Each row of a before or after table is a point. One or more steps were done to the points. Then noise was added and the rows were shuffled. The steps act on columns, c1 being the first. Name the steps. A step turns or swaps two columns, mirrors them in a line or flattens them onto one, adds a multiple of one to another, or multiplies or shifts one. Angles are multiples of 10 degrees, from the lower column toward the higher: turns from -170 to 170, lines from 10 to 170 but not 90. Use the fewest steps. Two steps may share a column if one is a turn and the other turns, adds or multiplies; they go together, in the order done. Otherwise the lowest column goes first.
In the rows, zero is written as 128.

Before:
[[139  70 167]
 [167 102  79]
 [156 127  63]
 [115 110 160]
 [173  63 168]
 [126  95 176]
 [129 111 149]
 [116 128 139]
 [112 154  88]
 [139 103 142]
 [ 90 138 118]
 [100 179 145]
 [ 63 172 148]
 [117 152 163]]
After:
[[113 143 169]
 [109 131 156]
 [102 125 141]
 [145 159 115]
 [151 137 176]
 [122  96  48]
 [154 139  74]
 [177 185 153]
 [ 97 139 194]
 [103  96  64]
 [130 141 140]
 [ 71 125 184]
 [186 139 151]
 [ 53  97 182]]
Steps: turn c1 and c2 by -100 degrees; multiply c3 by 1.3

Before, 12 rows:
[[140 149 139 147 164 100 147 133]
 [ 82 115 139 116 155 138 143  87]
 [146 135  95 135 122 157 155  99]
 [129 173 156 147 140 155 140 106]
 [115 172 139 143  70 194 149  84]
 [ 68  38 114 151 102 103 120  43]
 [144 161 156 111 171 103 140  77]
 [133 138 155 153 131 217 106 118]
 [107 151  46  28 132 169 115 132]
 [134 108 156 141  66  97 120 133]
 [148 169 133 117 149 127  33  64]
 [ 87 172 147 151 169 139 144 102]]
After:
[[ 82 118 142 161 156 137 124 148]
 [109 148  51 202 123 166 115  57]
 [131 181 157 125 145 155 130 161]
 [151 132 104 140 138 161 156 153]
 [117 173 138 143  87 197 170 170]
 [135 141 157 119 120 214 109 153]
 [147 165 153 172 169 105 109 154]
 [140 144 142 107 167 103 125 133]
 [ 85 174 145 125 172 135 122 167]
 [149 168 136 177  99 125  38 170]
 [ 74  39 118 161 105  97 134 204]
 [131 113 156 113  69  99 158 133]]
Steps: turn c4 and c8 by 140 degrees; turn c5 and c7 by -30 degrees

Before (11 x 11):
[[ 98 146 146 115 100 183  77  98 129 111 170]
 [138  51 165 136 142 168 108  80 174  92 118]
 [108  93 128 143 129 121  63 133 152 111 153]
 [149 129  85 148 126  92 169 145 111  71  73]
 [126  78 122  50 115 183 150 111 176 136  73]
 [175 110 162 154 136 130 103 132 153  95 124]
 [105 170 120 116 116  71 100 106 160  90 144]
 [125 124 125 168 123 117 152 157 146 114 123]
 [136  67 156 104  79 126 157 172 165 108 103]
 [169 114  94 124 139 135 137  86 150  82 139]
 [121 103 118 100 163 127 136 140 156  71 130]]
After, 11 rows:
[[120  64  96 121 157 115  75  96 144 109 170]
 [151 136 155 134 125 108 132  89  91  83 137]
 [130 172  99 114 120  95  57 141 115 110 150]
 [131 132  95 129 148 214 101 106  99  92 146]
 [142 151 114 170 117  98 134 140 109  72 132]
 [115 160 169 115 116 154 171 145 101  70  73]
 [160 139 102 180 188  32 153 112  98 134  71]
 [172 193 104 113 182  57 155 169 138 108 102]
 [181 177  98 136 115   9 109  81 134  92 114]
 [137 138 117  94 104 127 157 159 118 114 123]
 [186 142 147 111 105 105 103 134 140  98 124]]
Steps: turn c3 and c9 by 120 degrees; turn c1 and c3 by 50 degrees; multiply c2 by 1.6; turn c2 and c6 by 130 degrees; turn c4 and c5 by -140 degrees

Before (10 x 14):
[[174 179 137 104 128  76 109 122 109 129 120 169  81 125]
 [114 104 187 169 121  87 121 139 155 118 131  97 111 173]
 [168 123 120 158  81 100 150 146 134 227 111 154 109  92]
 [184 104 132 128  95 129 118  91  88 195  90 121 117 117]
 [179 129  97  33 142 137 146 138 135 143 156 168 164 113]
 [134  98 125 180 145 143  82 145 165 138 151 147 125 137]
 [164 135  89   7 135 125 166 163  92 176 140  60  77  96]
 [155 151 132 102 110 145 134 146 150 204 109  92 138 133]
 [155 141 164 124 160  81  89 142  82 125 123 149 182 142]
 [184 121 184  96  80  86  68 194  41 120 130 147 144 163]]
After:
[[152  85 131 180 132 145 130 152 145 205 101 153 105 118]
 [170 102 162 137 143  79  87 109  81 128 116  89 112 147]
 [170 103 119 101  98 101 140 127 130 229 108 117 160  80]
 [186 153 187 158 134  91  67 168  43 125 136 109 133 138]
 [184  96 134 139 113 130 121  97  90 186  90 140 131 104]
 [129 168 126  56 140 143  81 152 166 139 146 112 145 148]
 [118 142 189  83 147  91 122 111 161 120 122 157 113 161]
 [177  84 141 172 137  82 106  91 112 133 125 113 179 132]
 [165 183  80 236 124 123 166 159  89 174 144 203 109 106]
 [183 207 100 210 130 136 143 144 135 143 154  73 134 122]]
Steps: add -1.5 times c11 to c2; turn c2 and c4 by 160 degrees; flatten c5 and c14 onto the line at 60 degrees; add 0.7 times c6 to c8; multiply c13 by 0.7; turn c12 and c13 by 140 degrees

Before:
[[200  93 113 111 116  68 135 182 124  73 152 146 141 172 151  40 114 131
  119 101]
 [163 135  95 165  54 105 143 174 121 121 164 133 125 105 134 137 129 109
  101 105]
 [166 110 110 128 162  96 104 138 103 103 139 128 138 173 118 120  50 196
  120 181]
 [119 154 139  91 162 181  78 100 156 122 131  78 168 157 162 120  90 189
  119 180]
 [152 140 137  85 123 107 133  58 171 120  86 102  96 117  87 106 174 182
   59 158]
 [183  77 117 159  65  60 119 171 116 129 151 103 127 132 128  37  89 124
  133 144]
 [111 139 110 102 103 148 192 124 168 159 140 131  92 104 111 112 124  89
   75 154]
 [109 129 155  65 151 117  71 112 151  75  95  75 124 190 122 137  53 191
  156 158]
 [182  93 126 213  82 150 202 147 125 123 140 136 129 133 134 101 107 104
  124  90]
 [ 63 180 119 135 156 130 144 123 190 189 113  94 123 132  85 134 146 154
   87 131]
 [113 121 187  97 145 101  74 114 113  90 161 136 144 178 126 104  97 198
  162 191]
 [135 151 150  69 148 175 113 117 205 186  99 105  51 123  80 145 187 187
   90 180]
 [196 125 166 139 149  85  87 163 111  73 128 125 145 136 139  79  77  99
  136 156]]
After, 13 rows:
[[203  95 110 114 138  67 102 147  87  76 148 185 145 110 140  37 115 129
  121  97]
 [114  92 110 104 118 152 184 121 167 157 143 123  92  90 117 111 118  89
   74 155]
 [122 178 138 102  87 181 111  71  95 118 134  95 171 125 176 126  90 189
  118 187]
 [109 164 188 111 134  98  89 134  74  90 160 118 138 137 127 102  98 194
  164 190]
 [198 153 159 139 130  81  96 126 109  74 128 164 149 157 135  82  80  99
  136 154]
 [142 140 132 104  93 113 152 103 149 115  85  57  98 102  98 109 172 185
   63 153]
 [ 57 158 118 126  61 131 194  92 128 183 109 119 126 111 113 135 148 150
   93 134]
 [186 106 120 150 181  61  85  98 138 129 158 167 137  90 117  42  91 117
  130 141]
 [109 175 155  89  93 116  91  79  68  77  94 115 125 113 123 133  52 197
  151 162]
 [154 116  89 149 175  99 143 127 162 123 165 182 122  88 133 139 128 107
  101 108]
 [136 162 145  85  52 178 152 112 144 191 103 114  54  92  94 141 191 186
   91 179]
 [159 150 106 131 126  96 100 120  73 104 139 135 133 151 117 124  56 192
  121 175]
 [187  52 130 184 158 152 152 132 134 127 146 141 132 100 122 106 107 101
  123  86]]
Steps: turn c2 and c15 by 20 degrees; turn c2 and c7 by 50 degrees; multiply c4 by 0.7; turn c5 and c9 by 130 degrees; turn c9 and c14 by 110 degrees; swap c8 and c12
